Each point is reached from the start by the listed moves, each made 0, 1 or 2 times, or once backwards (-1), plus a little noise. Is the number of moves made odd or even? Then give how often each move was made.

Moves:
(1): [ 38   1 -15]
(2): [ 6 46 25]
(3): [ 14 -16  49]
Start: [-21   7  23]
Points:
[-28 -38  -5] -> odd (0, -1, 0)
[-60   7  39] -> odd (-1, 0, 0)
[56 10 -9] -> even (2, 0, 0)
[23 57 32] -> even (1, 1, 0)

Moves:
(1): [15 -4  5  2  5  4 -1  2 -3  3]
(2): [ 0 15 -1  0  1  2 -2  1 -1 -1]
(3): [-3  0 18 -3 -2 -6 -7 -1 -3  3]
(4): [ 0  1  3 15  4  4 -2 -3 -2 -3]
(5): [-2 -2  0 -2 12 -1  2  3 -6 -2]
(6): [ 2  0  5 -5 -1 18 -2 -3  2 -2]
(7): [ 1  5  7 -3 -4  3 16  2 -3 -5]
(8): [ 0 -2  2  4 -3  1 -1 10 -1 -4]
Start: [ -6  -9   0   3   3  -5 -11   1   6  -1]
Points:
[ 12 -27   3  36  10   2 -31 -18  10   8] -> odd (1, -1, 0, 2, -1, 0, -1, -1)
[ 22   2  60  -2 -11  14 -16  10  -1   1] -> odd (2, 1, 2, 0, -1, 1, 1, 1)
[ 21 -31  42  -8  29  14   1   7 -15  -4] -> even (2, -1, 1, 0, 2, 1, 1, 0)
[-24  36  32  39 -20 -13   5  19  -3 -21] -> even (-1, 2, 1, 2, -1, -1, 2, 2)

Moves:
(1): [ 5  1 -3 -3  2  1 -4  2  1  7  9 -5  1  1]
(2): [-3 10 -3  1  3  4  9  3 -3 -7  6 -1  4  2]
(3): [ 5  0  7  6 -5 -2  5 -4 -2 -4  8 -4 -5  5]
(4): [-5  4  5  5 -4  6 -8 -2 -1  2 -1 -6 -6 -5]
(5): [ 7  4  2  4  7  3 -7  8 -4 -8  1  4 -5 -3]
(6): [ 3 -2  0 -5 -4  5  3  7 -1 -2 -2 -2  5  4]
(7): [ 2  4 -6  4  6  2  1 -1 -4  1 -5 -6  2 -9]
(8): [-2 -3 -9  4  0 -5 -1  6  0 -1  1  2 -4  4]
(9): [ 8  3 -2  7 -6  5 -6  8  5 -1  0  8  5 -2]
(10): [ 3  2  3  2  1 -5 11  3 10 10 -2 -1 -4  0]
(11): [-6 -9 -2  3 11  1 -3  0 -6  4  1  4  2  5]
Start: [  6  -2   8   8 -10   6   0   1   0   4   5   5   0   2]
Points:
[ 26  -7 -29  28  34  14   4  41 -35 -13  24   6   5  17] -> even (1, 1, 1, -1, 2, 2, 2, 2, 0, 0, 2)
[ 16   9 -34  43  11  20 -25  35 -23 -18   8  20  11  -8] -> even (0, 1, 0, 0, 1, 0, 2, 2, 2, -1, 1)
[ 31   9 -10  16   3   5  39  34  13  19  41   6   8  29] -> even (2, 2, 1, -1, 0, 1, 0, 1, 1, 2, 1)
[ 29  27  20  18 -60  30  20  23  12 -12  40  -6  13  21] -> odd (1, 2, 2, 1, -1, 2, -1, 0, 2, 0, -1)
